Each row is a point. Each table stands for the endless flat space through its points: a line for two points, a plane for three, and so on. Write the one point that lies in both, or say that there is none.

First, 2 rows:
-.06,.04,-.14
-.12,.12,-.17
Second, 2 rows:
-.10,-.10,.05
.15,.05,-.35
They share: .00,-.04,-.11

First, 2 rows:
.17,.02,-.07,-.02
.24,-.04,-.12,.05
Second, 2 rows:
-.02,-.04,-.05,-.18
.18,.16,.00,-.03
They share: .10,.08,-.02,-.09

First (2 x 6):
.19,-.04,-.17,-.01,.01,-.16
.37,.14,-.14,-.04,.01,-.22
Second (3 x 6):
.17,-.04,-.05,-.15,-.11,-.14
.10,-.10,.00,-.21,-.17,-.11
.02,.05,.01,-.21,-.26,-.14
They share: .31,.08,-.15,-.03,.01,-.20

First:
.11,-.06,-.42,.20,.00,-.11,-.39,-.30
.33,.34,-.12,.30,-.06,-.09,-.19,-.14
.39,.28,.06,.27,.03,-.03,-.16,-.14
.44,.71,-.23,.36,-.23,-.33,-.25,.05
Second, 4 rows:
.64,.29,-.49,.27,.31,-.24,-.39,-.03
.24,.11,-.25,.37,-.03,-.16,-.33,-.09
.58,.25,-.39,.31,.19,-.30,-.17,.05
.06,.09,-.03,.31,-.25,-.14,-.17,-.15
They share: .29,.20,-.20,.24,-.02,-.15,-.31,-.16

First:
-.19,.14,-.11,.11,-.11,-.27,.24,-.36,.47,-.05,.08
-.46,.11,-.15,.12,-.22,-.43,.09,-.09,.38,-.26,.16
-.22,-.28,-.37,.10,.03,-.26,-.03,.15,.08,-.23,-.03
-.17,-.05,-.23,.13,-.05,-.19,.08,-.09,.27,-.14,.10
-.15,.02,-.20,.39,.01,-.13,.00,-.04,.28,.16,.12
Second (5 x 11):
-.49,-.26,-.14,.30,-.18,-.18,-.03,.11,.11,-.50,-.07
-.32,-.15,-.43,.06,.07,-.30,.19,-.04,.20,-.20,.15
-.34,-.28,-.11,.38,-.26,.00,-.19,.18,-.02,-.58,-.21
-.40,-.13,-.72,.01,.29,-.38,.38,-.14,.18,-.04,.18
.14,-.01,-.48,-.23,.13,-.28,.19,-.11,.31,.02,.39
They share: -.18,-.15,-.29,.06,-.05,-.18,.03,.02,.18,-.28,.11

First:
.19,.12,-.08,-.11,-.13,.31,.07,.16,-.09,-.01,.24,.22
-.05,-.41,-.25,.28,-.13,.27,-.05,.02,.29,-.33,.35,.07
-.09,-.13,-.34,.20,-.21,.26,-.07,-.23,.24,-.12,.32,.15
-.23,-.28,-.45,.43,-.17,.18,-.07,-.27,.42,-.24,.41,-.04
-.03,.29,-.34,.11,-.17,.16,.04,-.20,.10,.10,.31,.05
Second (5 x 12):
.08,-.03,-.33,.28,-.33,.17,-.15,.08,-.16,.05,.57,-.10
.13,.07,-.16,.00,.11,.07,.21,.04,.44,-.25,-.02,.24
.11,-.21,-.30,.07,-.18,-.10,-.12,.05,.14,-.10,.36,.08
.26,.08,-.21,.15,.14,.18,.32,.16,.31,-.35,.03,.25
.13,-.01,-.39,.32,-.18,.09,.08,.13,.36,-.27,.15,.24
They share: .08,.07,-.22,.13,-.11,.16,.03,.04,.12,-.06,.28,.04

First (4 x 14):
-.15,.22,.03,-.30,.33,.20,-.28,.24,.22,.18,.12,-.35,.24,.31
-.10,.37,.23,-.20,.17,.35,-.13,-.06,.12,.46,-.17,-.38,.17,.09
-.34,.26,-.12,.04,.48,-.02,-.22,.40,.47,-.01,.12,-.18,-.05,.28
-.57,.25,-.13,.13,.44,-.12,-.17,.45,.54,-.01,.08,-.15,-.20,.12
Second, 3 rows:
-.30,.33,.09,-.11,.18,.25,-.16,.14,.21,.20,-.04,-.21,.16,.02
-.42,.37,.11,-.11,-.04,.39,-.14,.12,.09,.08,-.04,-.03,.34,-.24
-.36,.14,.07,-.14,.28,.29,.00,.19,.24,.20,-.16,-.30,.07,.07
They share: -.24,.31,.08,-.11,.29,.18,-.17,.15,.27,.26,-.04,-.30,.07,.15

First (2 x 18):
.06,-.31,.08,-.29,-.35,-.11,.23,-.12,-.17,.11,-.19,.17,.16,.20,-.26,-.07,-.30,.39
.01,-.30,.00,-.22,-.33,-.15,.16,-.16,-.11,.10,-.18,.18,.12,.12,-.27,-.02,-.25,.32
Second:
.02,-.26,-.14,-.22,-.32,-.15,.12,-.27,-.08,.07,-.17,.18,.14,-.01,-.28,.00,-.21,.25
.08,-.23,-.20,-.29,-.33,-.11,.15,-.34,-.11,.05,-.17,.17,.20,-.06,-.28,-.03,-.22,.25
They share: -.04,-.29,-.08,-.15,-.31,-.19,.09,-.20,-.05,.09,-.17,.19,.08,.04,-.28,.03,-.20,.25

First (4 x 24):
-.49,.20,-.21,-.29,.45,.21,.09,.48,.67,-.09,.03,-.09,-.27,.31,-.14,-.56,.06,.07,.07,.15,-.40,.14,-.07,-.31
-.33,.08,-.31,-.31,.13,-.25,.17,.42,.33,-.29,-.37,-.21,-.47,.55,.18,-.44,-.34,-.13,.01,-.27,-.30,.08,-.01,-.01
-.25,.17,-.11,-.21,.31,.02,.29,.39,.54,.16,-.11,.37,-.26,.20,.02,-.21,-.05,.07,.41,-.06,-.42,.02,-.17,-.35
-.38,-.04,-.17,-.21,.17,.01,-.02,.27,.26,-.13,-.08,.06,-.22,.28,.20,-.44,.04,.09,.07,-.06,-.20,.11,-.16,-.19
Second, 3 rows:
-.21,.00,-.11,-.19,.12,-.20,.12,.22,.28,.07,-.28,.28,-.27,.30,.28,-.27,-.03,-.03,.21,-.26,-.20,.03,-.20,-.14
-.36,-.09,.04,-.31,.06,-.05,.00,.13,.43,-.02,-.10,.07,-.18,.51,.46,-.09,.00,-.06,.03,-.29,-.29,.15,-.08,-.08
-.10,.11,-.36,-.21,.10,-.29,.22,.33,.09,.00,-.32,.43,-.30,-.07,.16,-.51,-.04,.14,.35,-.11,-.23,-.13,-.26,-.36
They share: no point

First (3 x 24):
-.39,.04,.06,-.09,.44,-.06,.07,.07,.32,.17,-.03,.17,-.31,.15,.11,-.40,.39,-.20,.11,.11,-.38,.53,-.11,.22
-.15,.28,-.15,.31,.07,.62,-.55,.43,.25,.44,-.32,-.41,-.15,.03,-.07,.22,.15,.16,.19,.08,-.26,-.08,-.05,.36
-.35,.08,.01,.03,.35,.14,-.11,.19,.29,.24,-.08,.03,-.27,.15,.09,-.22,.35,-.12,.15,.12,-.30,.36,-.05,.24
Second (2 x 24):
-.42,-.05,.12,.19,.46,.23,-.22,.19,.52,.35,-.29,-.05,-.21,.27,.11,-.08,.15,.16,-.02,.29,-.38,.40,.04,.45
-.22,.25,-.13,.04,.16,.28,-.22,.29,.12,.25,-.04,-.10,-.26,.02,.01,-.13,.40,-.19,.28,-.01,-.23,.15,-.11,.15
They share: -.30,.13,-.03,.10,.28,.26,-.22,.25,.28,.29,-.14,-.08,-.24,.12,.05,-.11,.30,-.05,.16,.11,-.29,.25,-.05,.27

First, 3 rows:
.31,.26,.23,.25,-.09,-.28,.30,.01,-.21,.20,.20,-.17,-.16,.18,.11,.20,-.13,-.23,-.16,.10,-.14,-.06,-.12,.08
.41,.42,.36,.28,.08,-.37,.37,.11,-.39,.38,.18,-.17,-.26,.05,-.01,.12,-.13,-.14,-.09,-.03,-.14,-.25,-.28,.00
.41,.18,-.01,.06,-.30,-.31,.44,-.14,.03,.01,.26,-.12,-.21,.22,.22,.34,-.28,-.30,-.17,.19,-.04,.21,.16,.22
Second (2 x 24):
.11,.26,.16,.31,-.25,-.32,.33,-.18,-.03,-.01,.16,-.16,-.01,.09,.20,.32,-.18,-.13,-.14,.00,-.14,.08,.04,.10
.35,.10,.24,.23,-.05,-.12,.13,.14,-.27,.27,.24,-.20,-.17,.41,.12,.12,-.02,-.41,-.26,.32,-.18,-.08,-.20,.10
They share: .23,.18,.20,.27,-.15,-.22,.23,-.02,-.15,.13,.20,-.18,-.09,.25,.16,.22,-.10,-.27,-.20,.16,-.16,.00,-.08,.10

First:
.01,.01,.01,-.04,.07,-.22,.11,.20,-.37,.08,.10,-.21,-.03,-.06,-.11,.20,-.20,.50,.07,.07,-.26,-.20,.31,-.11
.04,.36,-.09,.00,-.29,-.22,-.10,.27,.12,-.36,.26,-.36,.22,-.09,.29,.00,-.29,.11,-.15,-.04,-.62,-.35,-.13,-.42
.31,.15,.13,-.12,-.01,-.22,.09,.10,.21,-.48,.10,-.27,.07,-.20,.37,-.20,-.14,.28,.27,.25,-.34,-.10,-.09,-.33
.23,.13,.27,-.12,.17,-.24,.31,.18,.01,-.28,.04,-.07,.03,-.28,.17,-.06,-.08,.46,.39,.21,-.24,-.12,.15,-.25
.38,.04,.25,.36,-.46,.15,-.22,.18,.47,-.53,-.01,-.10,-.09,.12,.41,.11,-.04,.27,-.46,.20,-.26,.07,-.50,-.40
Second (4 x 24):
.62,-.01,-.27,-.06,-.02,.13,-.23,-.28,-.06,-.40,-.26,-.21,-.24,.35,.10,.24,-.26,.41,.20,.23,-.34,-.16,.10,.05
.29,-.11,.01,.02,-.16,.00,-.07,.08,.02,-.34,-.06,-.19,-.05,.11,.14,.11,-.09,.34,-.18,.25,-.29,-.05,-.14,-.17
.16,.16,.07,.25,-.36,-.02,-.30,.13,.16,-.35,.40,-.30,-.07,.01,.40,.05,-.23,.35,-.09,.10,-.58,-.32,-.14,-.45
.12,.33,.09,.28,-.34,-.27,-.25,.26,.30,-.14,.26,-.55,.00,-.09,.38,-.08,-.34,.19,-.22,-.03,-.12,.10,-.22,-.43
They share: .23,.02,.04,.11,-.23,-.06,-.14,.13,.10,-.30,.08,-.28,-.04,.05,.23,.06,-.16,.31,-.18,.17,-.30,-.06,-.16,-.27

First:
-.22,-.60,.36,.45,-.27,-.33,-.11,-.14,.28,-.19,.01,-.22,-.17,.03,.16,.45,-.11,-.14,.04,.11,-.29,.07,.26,-.12
-.16,-.46,.40,.35,-.13,-.23,-.05,.02,.40,-.21,.19,-.18,-.15,.09,.08,.37,.03,.06,.18,-.01,-.01,.13,.12,-.14
-.07,.17,-.62,-.04,.50,.22,.04,-.64,-.26,-.06,.10,.18,-.60,-.54,-.52,-.11,.66,.48,.39,-.37,-.55,-.26,-.51,.25
-.14,.03,.32,.24,.14,.11,-.22,-.04,.33,-.03,.43,-.22,.14,.03,-.08,.26,.17,.38,.41,-.08,.05,-.01,-.37,-.43
-.11,.03,.11,.36,.08,.14,-.52,-.49,-.06,.15,.25,-.31,.29,-.15,-.11,.41,-.04,.11,.35,.13,-.61,-.28,-.37,-.61
Second (2 x 24):
-.32,-.11,-.06,.16,.09,.07,-.10,-.35,.14,-.08,.17,-.22,-.11,-.21,-.07,.18,.22,.23,.17,-.19,-.25,-.16,-.23,-.06
-.34,-.15,-.20,.06,-.05,.13,-.16,-.45,.06,-.04,.19,-.34,-.05,-.19,.07,.22,.18,.11,.09,-.25,-.17,-.30,-.11,.06
They share: no point

First (5 x 24):
-.16,-.31,.18,.02,.08,-.03,-.04,-.16,.07,-.25,.13,-.13,.32,-.27,.25,.01,.28,.43,.02,-.20,.05,.36,-.31,-.07
.17,-.35,.06,-.28,-.17,.23,.33,-.24,-.20,-.04,-.02,.03,-.26,-.24,.38,.00,.29,-.11,-.02,-.48,-.33,.00,-.26,-.07
.00,.33,-.04,-.17,-.02,.41,.35,.13,.12,-.31,.22,-.10,-.40,.04,.23,-.05,.03,-.24,.37,-.28,-.09,-.04,-.17,-.30
.14,-.01,.18,-.55,-.10,.27,.65,-.16,-.02,.08,-.17,-.04,-.64,-.06,.40,.01,.22,-.47,.20,-.32,-.31,-.21,-.01,-.25
-.22,.33,.28,-.29,.22,.11,.35,.10,.40,-.20,.05,-.24,-.22,.04,.20,.01,.08,-.11,.40,.06,.15,.05,.01,-.37
Second, 2 rows:
.23,.06,.01,-.26,.19,-.01,.14,-.20,-.23,-.35,-.13,-.09,-.07,-.11,.32,.10,.02,-.23,.13,-.45,-.06,-.16,-.26,-.34
.03,-.22,.13,-.26,-.09,.31,.30,.00,.09,-.07,.15,-.01,-.27,-.19,.24,-.02,.22,-.11,.05,-.25,-.18,.04,-.22,-.10
They share: .08,-.15,.10,-.26,-.02,.23,.26,-.05,.01,-.14,.08,-.03,-.22,-.17,.26,.01,.17,-.14,.07,-.30,-.15,-.01,-.23,-.16

First (7 x 24):
-.20,.37,-.14,-.07,-.49,-.13,-.24,-.01,-.17,-.51,.36,.30,.02,.01,-.10,.35,-.34,-.20,.39,-.33,.65,.19,.04,.24
.38,-.13,-.27,-.24,-.05,.16,.36,-.18,.31,.21,-.23,.08,.52,.17,-.08,-.67,-.19,-.32,-.12,.10,-.03,.30,-.36,.41
.21,.04,-.46,-.22,-.03,-.17,.10,-.34,.18,-.04,.10,.16,.51,.00,-.39,-.28,-.30,-.29,-.08,-.11,.14,.41,-.23,.44
-.10,.27,-.62,-.22,.20,-.32,-.01,-.24,-.03,-.55,-.24,-.04,.42,.24,-.01,-.38,-.25,-.19,-.11,-.01,.29,.45,.10,.46
-.38,.19,-.17,-.24,-.17,-.17,-.39,-.17,-.18,-.58,.33,.09,.22,.12,-.16,.06,-.33,-.19,.32,-.46,.64,.36,.05,.53
.24,-.01,-.04,-.27,-.07,.12,.39,-.09,.23,.37,-.09,.19,.44,.13,-.28,-.57,-.26,-.42,-.07,.03,-.07,.22,-.43,.38
-.27,-.12,-.07,-.34,-.18,-.01,-.41,-.28,-.06,-.34,.51,.10,.37,.09,-.32,-.05,-.34,-.18,.31,-.56,.64,.42,-.11,.75
Second:
.12,-.04,-.41,-.31,-.43,.15,-.01,-.19,.05,-.63,.30,-.07,.16,.33,.28,-.23,-.25,-.18,.21,-.37,.12,.30,-.23,.53
.14,-.26,-.52,-.41,-.07,-.40,.33,.02,-.14,-.58,.07,.17,.07,.31,.26,.26,-.22,-.76,.41,-.43,-.12,.12,-.72,.21
.13,.35,-.32,-.08,-.12,-.17,-.29,-.06,.13,-.32,.00,.28,.12,.02,.07,-.27,-.42,-.48,.17,.06,.28,.26,.12,.16
-.36,-.28,-.26,-.16,-.32,-.51,-.19,-.02,-.38,-.28,.20,.20,.27,.01,-.08,.10,-.42,-.75,.53,-.51,.07,.45,-.04,.41
-.07,.03,-.58,-.44,-.24,-.18,.09,.04,-.05,-.32,-.09,.01,.29,.37,.07,.10,-.24,-.45,.15,-.31,.13,.20,-.44,.50
.10,-.77,-.16,.13,-.22,.01,.31,-.42,-.11,-.33,.28,-.10,.61,-.12,-.14,.01,.17,-.17,.75,-.73,.23,.60,-.48,.27
.22,-.04,-.21,.63,.09,.00,-.39,-.19,.21,.13,.03,.22,.69,-.44,-.38,-.36,-.03,-.21,.71,.04,.59,.80,.43,.17
They share: .07,.08,-.31,-.14,-.24,-.01,-.07,-.19,.09,-.31,.02,.06,.31,.08,.00,-.20,-.22,-.25,.19,-.20,.31,.31,-.13,.29

First:
-.28,.33,.27,.20,.51,-.05,.12,.16,-.11,.25,.68,-.19,-.28,.13,.06,.10,.02,-.31,-.13,.12,.05,-.59,-.19,-.45
-.09,.17,-.24,.02,.35,-.07,.07,-.08,.09,-.20,.37,.01,-.20,.07,-.26,-.12,.36,.01,.15,-.19,-.10,-.37,-.29,-.14
-.12,.05,-.62,-.05,.24,.04,.08,-.07,.03,-.43,.11,.14,-.12,.15,-.46,-.11,.42,.27,.38,-.31,-.24,-.27,-.32,.04
-.22,.13,-.48,-.05,.20,.28,.14,.13,.03,-.13,.33,.02,-.28,.35,-.14,-.03,.30,.11,.34,-.25,-.02,-.47,.08,-.18
-.15,-.12,-.54,-.02,.25,.05,.15,.25,-.37,-.31,-.25,.31,.28,.20,-.64,.08,.10,.52,.53,-.20,-.50,-.01,-.56,-.08
Second:
-.29,-.01,-.18,-.07,.35,.26,-.09,-.08,-.03,-.06,.12,.09,.07,.11,-.37,.11,.31,.16,.39,-.05,-.27,-.26,-.43,-.37
-.30,-.14,-.09,-.06,.44,.27,-.13,-.11,-.07,.05,.06,.20,.19,-.03,-.52,.08,.29,.27,.43,.03,-.26,-.21,-.46,-.50
.23,.11,-.06,.29,.47,-.26,.31,.44,-.19,-.10,.28,.21,.15,.11,-.41,-.17,-.25,.20,.07,-.29,-.23,-.38,-.23,-.25
They share: no point

First, 6 rows:
.07,.14,-.18,-.13,-.28,.17,-.27,.51,.06,-.20,.23,.10,-.42,.15,.05,-.37,.02,.22,-.01,-.31,.07,-.18,.20,-.08
-.37,-.03,.08,.15,-.34,-.06,-.29,.00,.11,-.07,-.07,.44,-.30,-.06,-.17,-.02,.26,.19,.04,-.23,.05,-.41,.13,-.32
.16,.10,-.32,-.24,-.03,.30,-.13,.31,-.15,-.14,-.06,.02,-.13,.17,-.04,-.33,.02,.18,.11,-.29,.53,.00,.66,.04
-.10,.12,-.15,-.17,-.29,.02,-.23,-.02,-.30,.12,-.14,.25,-.09,.02,.05,-.11,-.07,.30,.12,-.22,.27,-.26,.25,-.31
-.28,.06,.06,-.02,-.23,-.04,-.38,-.26,-.12,-.09,-.17,.40,-.18,.02,-.16,-.08,.14,.15,.06,-.31,.06,-.32,.19,-.43
-.41,.20,-.03,.10,-.68,-.15,-.26,.05,-.16,.23,.06,.27,-.45,-.23,.16,.10,-.07,.39,.15,-.10,-.14,-.64,-.28,-.62
Second (4 x 24):
-.15,.13,.11,.02,-.36,.36,-.26,-.10,.14,-.28,.02,.53,-.25,-.09,.07,.04,.27,.33,.02,-.30,.30,-.39,.09,-.29
-.15,.27,.09,-.15,-.14,.31,-.22,-.03,-.06,-.35,.04,.43,-.06,.07,.03,-.02,.23,.27,.12,-.48,.20,-.22,.21,-.36
-.20,.51,.17,-.18,.00,.48,-.06,-.05,-.14,-.55,.09,.46,.12,.13,.08,.04,.34,.33,.20,-.66,.16,-.18,.25,-.52
.09,-.09,-.03,-.25,-.34,-.19,-.70,-.05,.10,.07,.00,.39,-.32,-.01,-.13,-.06,-.01,.15,.08,-.28,.24,-.28,.21,-.02
They share: no point

First:
-.41,.06,-.02,-.03,.11,.21,.12,.00,-.04,.00,.18,-.05,-.05,.31,-.11,.09,-.10,.02,.13,-.17,.02,-.31,-.36,.23
-.13,.27,.43,-.14,-.03,.53,.57,-.20,.07,-.23,.10,.00,.08,-.03,-.38,.03,-.38,.14,-.22,-.21,-.06,-.30,-.39,.09
-.13,.43,-.07,.04,-.40,-.02,.20,.05,-.27,.10,.23,.40,-.47,.15,.07,-.28,-.01,.25,.14,-.29,.32,-.36,-.50,.16
-.09,.28,.00,-.29,-.19,-.08,.13,.32,-.35,.10,.10,.27,-.29,.27,.07,-.34,.04,.07,.22,-.05,.06,-.12,-.35,.46
-.35,.22,.08,.17,-.10,.30,.29,-.25,.02,-.09,.29,.05,-.14,.15,-.10,.08,-.13,.15,-.03,-.27,.18,-.43,-.41,-.02
Second (3 x 24):
-.26,.09,.01,-.31,-.18,-.06,.15,-.01,-.51,.20,-.04,.25,-.25,-.12,-.14,-.03,.00,.18,-.12,.23,-.23,-.26,-.47,.08
-.06,.34,.10,-.04,-.22,.16,.32,.02,-.12,-.18,.42,.04,-.23,.40,.30,-.25,.21,-.08,.17,-.08,.25,-.16,-.10,.36
-.11,.34,.17,.02,-.19,.12,.28,.06,-.05,-.22,.45,.06,-.17,.46,.32,-.31,.19,-.06,.19,-.11,.29,-.11,-.09,.35
They share: -.18,.24,.12,-.10,-.18,.04,.22,.04,-.22,-.06,.26,.14,-.19,.24,.14,-.21,.11,.04,.07,.02,.09,-.16,-.24,.24

First:
.41,.12,.13,.24,-.18,-.08,-.01,-.31,.43,-.22,-.23,.18,-.08,-.27,-.01,-.11,.45,.16,.18,.03,.35,-.21,.03,.27
.31,-.03,.16,.22,-.29,-.17,-.26,-.17,.20,-.24,-.15,.01,.01,-.09,.04,-.27,.17,.21,-.10,.19,.20,-.05,.08,.40
.21,-.08,.21,.12,-.22,-.12,-.25,-.19,.11,-.34,-.19,.02,.00,-.07,.15,-.35,.13,.32,-.14,.31,.23,.03,.15,.35
Second (5 x 24):
.31,.17,.02,.00,-.02,.11,-.10,-.43,.33,-.28,-.30,.34,.05,.04,.31,-.08,.35,.18,-.16,.38,.44,.03,.24,.28
.28,-.26,.34,.28,-.36,-.32,-.06,-.10,-.15,-.44,-.16,-.08,-.27,-.36,-.34,-.17,.19,.38,.01,.21,.24,-.01,-.23,.38
.14,-.22,.30,-.03,-.26,-.13,-.16,-.42,.19,-.32,-.40,.16,-.15,-.18,.04,-.26,.13,.24,.04,.22,.22,.18,.11,.23
-.14,-.21,.31,-.28,-.49,-.30,-.29,-.58,.41,-.10,-.54,.47,-.21,-.11,.28,-.55,-.01,.18,.10,.03,.03,.29,.50,.24
.22,-.09,.21,-.07,-.07,.09,-.17,-.52,.39,-.30,-.44,.19,.01,-.07,.24,-.20,.21,.16,.03,.28,.31,.16,.20,.15
They share: .31,.02,.17,.18,-.20,-.10,-.13,-.25,.27,-.28,-.21,.10,-.04,-.17,.07,-.23,.29,.24,.02,.17,.29,-.09,.09,.31
